Each row is a point. The points of each table are mixes of a few directions, plus a little noise. How many directions does each table use, and how many do they share? Where both have some left over, give the other angles between the two spaces (their principal angles), to ten degrees, smallest first.
In the rows, zero is written as 100.

First (4 x 2)
0:  98  92
1: 108 142
2:  86  33
3: 107 133
Second (5 x 2)
0: 146 126
1:  35  64
2: 111 107
3: 124 112
4:  83  91
Directions: first 1, second 1, shared 0; angles 50

First (6 x 4)
0: 138  57  60  67
1:  62 125 111 107
2: 150  83 111 110
3:  67 137 132 127
4:  37 122  85  86
5: 148  77 102 102
Second (5 x 4)
0: 123  64  51  65
1:  94 119 132 123
2: 150  60  80  81
3:  71 107 121  93
4:  62 151 114 136
Directions: first 2, second 3, shared 2

First (10 x 8)
0: 100 151 149 172  77 129  32  79
1: 102  99  98  99  98  99 101 100
2:  61  97 125  97 145 113 100 102
3:  92  66  73  53 124  84 144 114
4:  75 120 138 130 118 121  70  92
5: 166 115  66 117  20  84  87  93
6: 115 104  93 105  81  97  96  98
7:  50 111 148 120 150 125  79  96
8: 121  62  48  45  94  70 153 116
9: 118  74  62  62  92  78 137 111
Second (10 x 8)
0: 162  71  52 107  11 104  87  87
1:  75  99 117 100 129 109  99 101
2:  98 131  94  67 136  49 145 124
3:  64  49 111  97 121 144  89  89
4: 130 122 105 140  49 111  62  87
5:  83 138 127 111 129  88  96 106
6: 142 195 115 140  64  58  79 104
7: 105  93  89  88  98  92 114 104
8:  70  29  86  65 127 127 119  99
9:  70  73 107  85 133 114 109 101
Directions: first 2, second 3, shared 2

First (8 x 11)
0:  95  59  90  93  73  53 160  99 126  65 144
1: 112 108 116  49 118 139  48 115  50 144  81
2: 101  40  64  86  89 118 133 130  98  90  85
3:  97  35  71  92  74  77 164 116 120  67 121
4:  98  98  85 123 103 115 103 104 109  96  78
5: 105 145 117 100 125 136  41  96  74 135  69
6: 104 154 127 103 122 119  44  87  80 130  83
7:  89 160 129 154  95  41 108  53 143  73 138
Second (10 x 11)
0: 104  98 162  87  62 133 147 135  84 125 114
1:  93  73 115 114 101 145  41  81 134  88 108
2:  48  82  87  86  94 103  64  94 126  71 105
3: 172 178  61  76 125  44 141 133  54  65 105
4: 170 131 103  83  97 108 113 126  72  66 114
5:  32 105  99 117  71  97 100  79  73 124  51
6:  84 105  90 137 133  82  92  70 114 148  78
7: 110  72 100 119 115  94 112  84 112 136 101
8:  19  87 138  80 104 114  79 118 167 104 136
9: 166  67  45  99  95  81 110  80  62  72  88
Directions: first 3, second 6, shared 1; angles 60, 70
